Each row is a point. The points of each table are mixes of a few directions, plus a little noise. How many directions does each table use, and how many do they share? Where both have some left over, give the other angles between the two spaces (their principal angles), to ten degrees, smallest first.

First (7 x 3)
[[-1.2 -2.7  3.5]
 [-0.4 -0.5  0.8]
 [-0.8 -1.7  2.5]
 [ 2.4  5.1 -6.8]
 [ 0.3  0.4 -0.6]
 [-2.3 -4.8  6.6]
 [ 2.0  4.4 -6.1]]
Second (5 x 3)
[[-3.1  3.3  6.5]
 [ 2.4 -2.8 -5.2]
 [ 2.2 -2.4 -4.6]
 [ 0.7 -0.9 -1.6]
 [-2.2  2.5  4.8]]
Directions: first 1, second 1, shared 0; angles 60

First (5 x 4)
[[ 0.6  2.3  2.3 -1.1]
 [-3.3  1.3 -3.6  3.2]
 [-0.7 -5.7 -5.9  2.7]
 [-1.4 -2.9  1.4 -1.1]
 [ 4.7  5.0  5.8 -3.7]]
Second (7 x 4)
[[ 8.1  0.1 -0.7 -0.8]
 [-2.2 -4.5 -1.9  3.6]
 [-6.0 -1.0  0.5 -2.6]
 [ 2.1  0.9  0.3 -0.2]
 [ 8.5  3.7  0.5 -0.2]
 [-6.1  3.3  1.7  0.5]
 [-4.6 -2.6 -0.5 -0.2]]
Directions: first 3, second 3, shared 2; angles 50

First (9 x 6)
[[ 1.8 -1.3  0.3 -2.2  2.0  2.6]
 [-3.3  2.4 -0.6  4.0 -3.6 -4.8]
 [ 4.8 -3.5  0.8 -5.8  5.2  7.0]
 [ 5.0 -3.6  0.8 -6.0  5.4  7.2]
 [ 1.7 -1.3  0.3 -2.0  1.9  2.5]
 [-3.5  2.5 -0.5  4.2 -3.8 -5.1]
 [-1.4  1.0 -0.2  1.6 -1.5 -2.0]
 [-0.8  0.6 -0.1  0.9 -0.9 -1.1]
 [-4.4  3.2 -0.7  5.3 -4.8 -6.4]]
Second (9 x 6)
[[-0.5  3.1  6.1  2.3 -2.7 -4.9]
 [-0.9 -2.3 -2.1  1.3  4.2  0.8]
 [ 2.1  0.9 -5.6 -3.9 -3.4 -2.5]
 [ 0.1  0.7 -0.1  0.2 -0.6 -2.5]
 [ 1.3  0.2 -4.8 -2.4 -1.4 -2.5]
 [-0.8 -1.3 -2.3  1.7  3.5 -3.2]
 [-2.3 -2.6  2.6  3.9  5.9  2.7]
 [ 2.2 -0.8 -2.4 -6.0 -4.1 11.4]
 [-1.2  2.0  8.6  2.9 -1.4  0.6]]
Directions: first 1, second 3, shared 0; angles 40

First (9 x 8)
[[ -5.4  -3.9   2.4   2.3   5.7   0.3   2.2   2.2]
 [  3.3   1.0  -3.2   1.5  -0.9   0.3   3.0  -0.1]
 [  5.5   1.8  -4.3   2.2  -1.5  -0.5   3.5  -0.1]
 [  1.3  -2.4  -0.5   3.6   2.2   7.2 -12.2   3.3]
 [ -0.6  -2.1  -3.1  -1.2  -6.0   4.4  -4.2  -0.9]
 [ -3.3  -4.7   2.9   1.7   1.6  -6.7   1.9   3.1]
 [ -1.2   3.9   3.0  -5.2  -1.7  -0.5  -0.8  -3.5]
 [  1.1   2.8  -1.5  -2.0  -1.9  -0.5   5.2  -2.5]
 [ -0.8   3.5   4.5  -3.0   2.4  -3.9   1.5  -1.6]]
Second (10 x 8)
[[ -0.4   0.6   0.1   0.3  -0.3   0.0   0.2   0.9]
 [  0.6  -1.0   0.3  -0.5   0.5  -0.1  -0.1  -1.2]
 [  1.6  -2.3   0.2  -0.9   1.1   0.0  -0.1  -2.1]
 [  2.5  -3.8   0.1  -1.4   1.8   0.0  -0.2  -3.8]
 [  2.2  -3.4  -0.1  -1.3   1.7   0.0   0.0  -3.6]
 [  2.9  -4.6   0.3  -1.7   2.0   0.1   0.0  -4.4]
 [  2.3  -3.9   0.1  -1.4   1.6   0.0   0.0  -3.7]
 [  0.5  -0.6   0.2  -0.1   0.1   0.3  -0.2  -0.7]
 [ -2.0   3.0  -0.1   0.9  -1.4  -0.2   0.0   2.7]
 [-10.6  16.4  -0.8   5.9  -7.6   0.1   0.4  15.6]]
Directions: first 5, second 1, shared 0; angles 90

First (8 x 9)
[[-4.3 -1.6  7.4  1.8 -3.2 -4.4  2.0 -1.0 -3.5]
 [-3.0 -2.6  5.3  3.0 -4.9 -5.2  0.8 -1.3 -4.1]
 [ 2.3  1.6 -2.6 -1.5  2.1  1.6 -0.3  0.5  1.8]
 [-1.5  0.6  7.3  0.3 -2.1 -6.3  3.0 -1.0 -2.4]
 [-3.0 -1.8 -3.2  0.1  1.9  6.8 -2.2  1.1  0.8]
 [ 8.3  3.4 -3.9 -0.8 -0.2 -5.4  0.5 -0.8  1.9]
 [-2.0  0.8 -2.3 -2.3  4.9  7.8 -0.6  1.8  2.9]
 [ 3.1 -0.1 -7.9 -0.6  1.9  4.7 -3.1  0.6  2.5]]
Second (7 x 9)
[[ 6.2  5.3  2.6 -2.5  1.0 -7.4  3.6 -0.9  1.5]
 [-2.2  2.3  6.2 -2.1  2.2 -0.9  3.3  0.3  0.4]
 [-6.5 -3.8  0.0  1.4 -0.1  6.4 -1.9  0.9 -1.2]
 [-3.4 -4.2 -3.7  2.3 -1.4  5.1 -3.5  0.5 -1.1]
 [ 5.6  0.0 -5.7  1.1 -2.0 -2.7 -1.9 -0.7  0.2]
 [ 6.4  4.5  1.3 -2.1  0.6 -6.9  2.8 -0.8  1.3]
 [-6.2 -4.1 -0.6  1.7 -0.3  6.4 -2.3  0.9 -1.2]]
Directions: first 3, second 2, shared 2

First (11 x 11)
[[ 0.9 -0.8  0.8 -0.9 -2.6  2.0  2.5 -0.7  1.2  0.5 -0.7]
 [-3.6  3.2 -3.7  3.7 10.5 -8.6 -9.6  3.1 -4.7 -2.1  2.9]
 [-0.2  0.1 -0.2  0.2  0.4 -0.5 -0.5  0.2 -0.2 -0.1  0.2]
 [-2.6  2.3 -2.7  2.7  7.4 -6.1 -6.8  2.2 -3.4 -1.6  2.1]
 [-0.6  0.5 -0.6  0.6  1.5 -1.3 -1.3  0.4 -0.8 -0.4  0.5]
 [ 2.0 -1.7  1.9 -1.9 -5.6  4.5  5.2 -1.5  2.5  1.1 -1.5]
 [ 1.7 -1.5  1.7 -1.6 -4.8  4.1  4.5 -1.4  2.3  0.8 -1.3]
 [-0.4  0.4 -0.5  0.4  1.0 -0.9 -1.1  0.3 -0.6 -0.2  0.3]
 [ 1.7 -1.5  1.8 -1.8 -5.1  4.4  4.9 -1.5  2.5  1.0 -1.5]
 [-2.5  2.3 -2.6  2.5  7.3 -6.1 -6.8  2.1 -3.4 -1.4  2.1]
 [ 3.6 -3.0  3.6 -3.5 -9.9  8.3  9.2 -2.9  4.6  2.0 -2.7]]
Second (9 x 11)
[[ -0.8  -1.3  -3.4   2.2  -4.4   1.5  -0.3 -10.7   6.7  -2.8  -1.0]
 [  0.2  -1.2  -1.8  -1.1   1.7  -2.4  -1.3   6.3  -1.5   2.1   0.9]
 [  2.6  -0.8  -2.3  -3.2  -1.5   1.1   2.3  -3.0  -3.8   1.9  -0.3]
 [  3.4  -1.0  -6.8  -0.1  -2.1   3.7  -3.8  -2.3  -4.7   9.9  -1.7]
 [ -1.7   2.7  -0.8   2.7   5.3   2.4  -4.1   1.5   1.5  -3.3  -3.0]
 [  1.8   1.5   1.0  -3.1   3.2  -3.6   4.3   7.2  -5.9  -0.6   1.8]
 [  0.3  -2.6   0.6  -5.2   0.3   0.4   1.5  -0.3  -0.7  -2.4  -0.2]
 [ -3.1   3.1   1.8   6.7   0.9  -0.4  -2.1  -1.1   5.8  -3.3  -0.4]
 [ -2.4  -0.5  11.1   0.9  -3.7  -2.8   3.4   2.1   2.7  -1.1   3.7]]
Directions: first 1, second 6, shared 0; angles 40

First (9 x 14)
[[ 5.3  0.6 -1.2 -0.9 -1.4 -4.5  1.6  2.6  0.7 11.4 -0.6  1.6  3.1  6.8]
 [-2.0 -0.2  0.4  0.4  0.5  1.7 -0.6 -1.0 -0.3 -4.3  0.2 -0.6 -1.2 -2.6]
 [-4.4 -0.5  1.0  0.8  1.1  3.7 -1.3 -2.1 -0.5 -9.3  0.5 -1.3 -2.5 -5.5]
 [ 8.3  0.9 -1.9 -1.5 -2.1 -7.0  2.4  4.0  1.0 17.6 -0.9  2.5  4.8 10.5]
 [-1.3 -0.1  0.3  0.2  0.3  1.1 -0.3 -0.6 -0.2 -2.7  0.1 -0.4 -0.7 -1.6]
 [ 2.9  0.3 -0.7 -0.5 -0.7 -2.4  0.8  1.4  0.4  6.2 -0.3  0.9  1.7  3.7]
 [-4.2 -0.5  1.0  0.7  1.1  3.5 -1.2 -2.0 -0.5 -8.9  0.5 -1.3 -2.5 -5.3]
 [-4.1 -0.5  0.9  0.7  1.0  3.4 -1.2 -1.9 -0.5 -8.6  0.4 -1.3 -2.4 -5.2]
 [-0.6 -0.1  0.1  0.1  0.2  0.5 -0.2 -0.3 -0.1 -1.4  0.1 -0.2 -0.4 -0.8]]
Second (9 x 14)
[[-0.9 -0.6  1.3  0.5 -0.8  3.1 -0.3  0.7 -1.8 -5.6 -0.1 -0.7 -1.8 -1.6]
 [ 1.4  1.2 -2.5 -1.1  1.6 -5.6  0.8 -1.3  3.1 10.8  0.2  1.7  3.7  3.6]
 [-2.7 -0.4  0.7  0.4  0.8  2.6 -0.8 -1.0 -0.7 -6.2  0.5 -0.9 -1.8 -3.5]
 [-5.4  1.2 -2.5 -0.4  4.7 -3.6 -0.8 -6.0  4.8  1.7  1.2  0.4  2.1 -4.2]
 [ 8.8 -1.7  3.4  0.8 -7.0  4.1  1.4  8.9 -6.5  0.2 -1.6 -0.6 -2.0  7.7]
 [-2.5  0.2 -0.7  0.2  1.8 -0.3 -0.6 -2.1  1.5 -1.4  0.5 -0.1  0.1 -2.4]
 [-8.2  1.4 -3.3 -0.5  6.6 -4.2 -1.1 -8.3  6.2  0.6  1.4  0.6  2.3 -7.0]
 [ 6.3 -0.3  0.6 -0.1 -3.4 -0.4  1.3  4.9 -2.4  5.4 -1.0  0.5  0.7  6.4]
 [ 3.0 -1.2  2.8  0.7 -3.5  4.9  0.2  4.6 -4.5 -5.2 -0.8 -1.1 -2.9  1.7]]
Directions: first 1, second 2, shared 1

First (10 x 18)
[[ -1.2  -6.1   3.7  -2.6   1.5   3.8   0.4   1.8   0.9  -1.1   0.4   0.7
   -1.9   0.9  -0.2  -1.1   1.0  -3.0]
 [  2.9  -3.5   0.5  -1.4   1.0   0.8  -3.3   2.7   2.6   0.8   0.2   0.7
    1.2   2.2  -0.7  -0.5  -2.0  -3.4]
 [ -2.8  -0.9   3.0  -1.1  -0.3   3.1   5.1  -1.1   0.8  -3.8   0.4   0.9
   -3.1  -1.4  -1.9  -1.9   2.1   1.7]
 [  5.6   1.7  -7.3   3.0   1.0  -8.2 -13.5   2.4  -4.9  11.0  -1.1  -2.9
    7.6   3.3   6.8   5.8  -4.1  -4.9]
 [  1.5  -1.3  -0.4  -0.3   0.5  -0.3  -2.5   1.2   0.5   1.3   0.0   0.0
    1.1   1.1   0.4   0.4  -1.1  -1.8]
 [ -3.5  -0.2  -2.8   0.6  -0.2  -3.1  -1.8  -1.1  -3.0   2.9  -2.4  -3.4
    0.9  -3.7   5.6   3.4  -0.4   0.9]
 [ -4.2  -6.0   1.6  -2.7   0.7   1.8   0.8   0.7   1.1  -0.9  -1.9  -1.9
   -1.9  -3.4   2.8   0.7  -0.1  -0.9]
 [ -1.7  -3.0   4.4  -1.1   1.2   4.0   2.3   0.1  -2.4  -1.1   1.8   1.6
   -2.7   2.0  -1.0  -1.5   3.6  -1.7]
 [  1.5  15.8  -1.8   5.2  -4.1  -1.6   9.9  -6.0   0.1  -5.8   2.4   3.2
   -1.3  -0.3  -8.1  -3.4   2.5  10.3]
 [  1.8   3.4  -0.8   0.4  -1.4  -0.2   2.7  -0.6   4.3  -3.2   0.0   1.1
    0.0  -0.7  -3.8  -1.9  -1.6   2.9]]
Second (10 x 18)
[[ 1.9 -4.5  0.8 -3.9  3.8  1.4  2.6 -0.3  5.7 -3.1 -1.1  1.6 -1.8 -6.5
  -0.1  2.3 -1.0 -2.6]
 [-2.9 -1.6 -2.9  1.4  0.1 -3.0 -3.3  2.7 -2.5  2.8 -4.4 -3.8  3.1 -0.9
   5.5  2.0 -3.6  1.5]
 [ 1.5 -5.2  0.6 -2.8  1.7  0.5 -4.2  0.1  0.7  2.8  1.3 -0.1 -0.5 -0.8
   2.2  2.3  0.8 -6.1]
 [ 2.3 -2.5  4.7 -1.1  1.4  5.2  3.8  3.8  4.0 -5.2  0.6  3.7 -1.0  4.3
  -6.1 -5.0 -1.0  0.1]
 [ 0.6  5.1 -2.6  0.6  1.4 -2.7  4.6 -4.7  0.2 -1.5 -0.5  0.8 -1.0 -7.4
   0.6  3.6  1.3  2.7]
 [ 1.7  2.4  1.6 -1.0 -0.3  1.2  1.9 -4.7 -0.5 -0.2  4.7  2.6 -3.2 -0.8
  -2.6  0.5  5.1 -2.2]
 [ 6.7 10.3 -1.1  3.1 -4.1 -1.6 -2.4 -4.4 -1.3  2.4  7.5  3.5  0.3  7.1
  -6.8 -2.4  3.9 -0.8]
 [-6.0  1.2 -5.1  0.1 -6.2 -4.6 -3.8 -3.3  1.0  3.1 -1.8 -6.7  0.3 -4.6
   5.0  1.6 -1.5  2.8]
 [ 1.9 -2.2  2.0  0.4  0.3  2.0 -2.7  4.0 -0.5  0.7  0.7  1.1  1.5  6.6
  -1.9 -2.8 -1.1 -1.9]
 [-7.7 -3.0  2.0  3.3  1.9  1.6  3.6  6.9 -6.9 -1.8 -7.1 -2.7  2.3  2.9
   4.3 -2.1 -3.0  6.5]]
Directions: first 4, second 6, shared 4

First (11 x 20)
[[ -0.3  -0.5   1.2  -1.5  -0.1  -2.1   0.9   0.5  -0.8   1.0   0.3  -0.2
    0.8  -1.3  -0.8   1.7   1.0  -0.4  -0.2  -0.8]
 [  0.3   0.5  -1.2   1.7   0.2   2.3  -1.0  -0.6   0.8  -1.2  -0.4   0.2
   -0.8   1.4   0.9  -1.9  -1.3   0.5   0.2   0.8]
 [ -0.4  -0.8   2.0  -2.6  -0.2  -3.7   1.8   0.9  -1.3   1.8   0.5  -0.2
    1.2  -2.2  -1.3   3.0   1.8  -0.7  -0.3  -1.3]
 [ -1.2  -2.5   6.2  -8.1  -0.6 -11.0   5.1   2.7  -4.1   5.4   1.5  -0.7
    4.1  -6.7  -4.1   9.2   5.7  -2.3  -0.9  -4.0]
 [ -0.6  -1.2   2.9  -3.8  -0.3  -5.3   2.4   1.2  -2.1   2.6   0.7  -0.3
    2.1  -3.3  -2.0   4.5   2.7  -1.1  -0.4  -1.9]
 [  1.0   2.3  -5.8   7.6   0.6  10.5  -4.8  -2.5   3.9  -5.2  -1.3   0.7
   -4.0   6.4   4.0  -8.8  -5.4   2.1   1.0   3.7]
 [ -0.1  -0.3   0.8  -0.9  -0.1  -1.3   0.6   0.3  -0.4   0.6   0.1  -0.1
    0.5  -0.8  -0.5   1.1   0.6  -0.3  -0.2  -0.4]
 [  1.6   3.4  -8.5  11.0   1.0  15.2  -7.0  -3.6   5.7  -7.5  -2.0   1.0
   -5.7   9.3   5.6 -12.7  -7.8   3.2   1.3   5.6]
 [  0.4   0.9  -2.1   2.7   0.2   3.8  -1.7  -0.9   1.3  -1.8  -0.5   0.3
   -1.4   2.3   1.4  -3.2  -1.9   0.8   0.3   1.3]
 [ -0.2  -0.4   0.9  -1.1  -0.1  -1.6   0.7   0.4  -0.6   0.8   0.2  -0.1
    0.5  -0.9  -0.6   1.3   0.7  -0.3  -0.1  -0.6]
 [ -0.7  -1.5   3.9  -5.0  -0.5  -6.9   3.2   1.7  -2.6   3.4   0.9  -0.4
    2.7  -4.2  -2.6   5.8   3.5  -1.5  -0.6  -2.5]]
Second (9 x 20)
[[ 3.0  0.9  1.1  5.4  1.8 -1.1 -0.6 -3.5  0.6  3.4 -0.7 -1.0 -2.9 -1.7
  -1.7 -3.8 -1.7  0.3  1.3 -3.8]
 [-3.1 -2.1 -6.2 -1.0  2.3  5.4 -1.2  4.9 -1.0 -5.4 -3.4 -2.7  0.4  4.7
   1.4 -3.0 -0.5  3.8  0.2  4.8]
 [-5.3 -3.8  4.5 -2.7 -0.2 -4.2 -1.4  7.6 -3.5  0.7 -1.7 -4.2  1.7 -5.9
  -6.8  2.1  3.0  5.1 -1.7  0.5]
 [-1.9 -1.4 -6.2 -0.4  2.4  5.3 -0.6  3.6 -0.4 -4.4 -3.0 -2.2  0.1  4.9
   1.9 -3.2 -0.8  3.0  0.6  4.2]
 [-1.3  3.3  8.2  5.5 -7.2  2.4 -6.7 -2.5  4.4 -0.5  4.6  4.1 -1.8 -4.7
  -1.7 -0.2 -2.8  1.1 -3.1  0.2]
 [ 3.1 -0.2 -5.0  2.3  4.7  1.2  1.8 -2.3 -0.5  0.7 -2.7 -1.8 -2.0  3.3
   1.5 -4.4 -1.2 -0.5  2.7 -1.5]
 [ 2.8  2.0  2.9 -3.7 -2.4 -4.6  3.9 -4.4  0.8  3.4  4.0  4.5  2.1 -1.2
   2.2  6.3  1.5 -6.2 -0.3 -3.4]
 [-2.0  0.6  1.9 -8.9 -5.7 -1.2  2.5  1.4  0.6 -2.5  4.4  5.2  5.1  0.6
   3.8  9.4  3.0 -4.4 -2.4  3.1]
 [ 4.8  0.7 -0.9  3.5  3.8 -3.0  2.4 -5.1 -0.4  4.8 -0.9 -0.8 -2.6 -0.2
  -0.5 -3.0 -0.8 -2.0  2.3 -5.4]]
Directions: first 1, second 4, shared 1

First (8 x 24)
[[  6.3  -2.4  -0.2   8.0   1.3  -4.9  -0.4   2.8   2.1   1.1  -1.5   2.1
    0.5  -4.3   4.8   1.1   6.1   1.8   6.2  -3.9  -1.3  -3.4   3.3   0.9]
 [ -1.8   3.8   1.6  -0.3  -1.5  -2.6  -1.1   1.3   1.7   3.5  -1.2  -4.7
   -1.5  -1.3   1.2   0.0  -1.7  -1.8  -1.0   0.1   2.3   1.8  -1.7  -2.1]
 [ -6.3   4.4   1.3  -4.6  -2.1   1.0  -1.4  -0.1   1.0   2.1   0.2  -6.6
   -1.5   0.5  -2.8  -1.1  -5.5  -3.5  -4.4   1.8   1.9   3.7  -2.9  -2.4]
 [ -0.6   5.4   2.3  -4.1  -2.9   1.2   3.7  -0.9   0.2   5.6  -1.4  -0.1
   -3.1   3.3  -0.6   1.3  -1.1   0.5  -1.5   1.2   1.3   1.9  -2.9  -0.8]
 [ -1.1   0.3  -0.6  -2.7   1.5  -2.0  -1.5  -1.7  -3.0  -2.6   0.5  -0.6
    1.1   1.0   2.3  -1.1  -3.5  -0.9  -3.0   3.4   5.2   0.7  -3.1  -1.4]
 [ -1.9  -7.7  -3.4   4.6   4.4  -1.8  -6.8   1.2  -0.4  -9.3   2.4  -2.4
    4.9  -5.1   0.0  -3.0  -1.1  -2.2   0.0  -0.8  -0.8  -1.6   3.3   0.5]
 [  2.6 -10.7  -4.3   3.3   3.6   5.8   0.1  -1.4  -2.4  -9.5   3.2   8.0
    4.6   0.3  -3.7  -1.1   4.4   2.8   2.8  -1.4  -7.5  -3.8   5.9   4.8]
 [  3.1   6.7   3.3  -3.8  -4.4   3.1   7.8  -1.1   0.6   9.1  -2.4   4.1
   -5.1   5.4  -0.9   3.5   2.6   3.0   1.1   0.1  -1.3   1.3  -2.1   0.4]]
Second (10 x 24)
[[  0.4   3.3   1.2   2.3  -0.6   1.3  -3.3  -1.1  -0.5  -3.1   3.2  -1.8
    2.4  -3.9   1.3   0.5  -1.9  -0.9  -7.2   4.0  -1.6   1.4   1.5  -4.2]
 [ -0.3  -2.0  -0.7  -1.4   0.4  -0.8   2.0   0.6   0.3   1.9  -1.9   1.0
   -1.5   2.3  -0.7  -0.2   1.1   0.5   4.4  -2.5   1.0  -0.8  -0.9   2.5]
 [ -0.5  -4.0  -1.4  -2.6   0.7  -1.5   3.9   1.2   0.6   3.8  -3.9   2.0
   -2.9   4.6  -1.5  -0.5   2.3   1.0   8.6  -4.7   1.9  -1.7  -1.8   5.0]
 [  0.9   7.4   2.7   5.0  -1.3   2.9  -7.3  -2.4  -1.1  -7.1   7.2  -3.8
    5.4  -8.6   2.7   1.1  -4.4  -1.9 -15.9   8.9  -3.5   3.1   3.3  -9.3]
 [ -0.3  -2.1  -0.8  -1.4   0.4  -0.9   2.1   0.7   0.3   2.0  -2.0   1.0
   -1.5   2.4  -0.8  -0.3   1.2   0.5   4.4  -2.5   1.0  -0.9  -0.9   2.6]
 [ -0.4  -3.0  -1.1  -2.0   0.6  -1.2   2.9   1.0   0.4   2.9  -2.9   1.5
   -2.2   3.5  -1.2  -0.4   1.8   0.7   6.4  -3.6   1.4  -1.2  -1.3   3.7]
 [  0.8   5.9   2.2   4.0  -1.0   2.3  -5.8  -1.9  -0.8  -5.6   5.7  -3.0
    4.3  -6.9   2.1   0.9  -3.4  -1.5 -12.6   7.0  -2.7   2.4   2.6  -7.3]
 [ -0.5  -3.9  -1.5  -2.6   0.7  -1.5   3.7   1.3   0.5   3.6  -3.7   2.0
   -2.7   4.5  -1.4  -0.6   2.2   1.0   8.3  -4.6   1.8  -1.6  -1.7   4.8]
 [ -0.6  -4.6  -1.7  -3.1   0.7  -1.8   4.5   1.5   0.7   4.3  -4.4   2.3
   -3.2   5.3  -1.7  -0.7   2.7   1.1   9.7  -5.4   2.1  -1.9  -2.0   5.7]
 [  0.3   2.8   1.0   1.8  -0.5   1.1  -2.7  -0.9  -0.4  -2.7   2.7  -1.4
    2.0  -3.2   1.0   0.4  -1.7  -0.7  -6.0   3.4  -1.4   1.2   1.3  -3.5]]
Directions: first 4, second 1, shared 0; angles 60
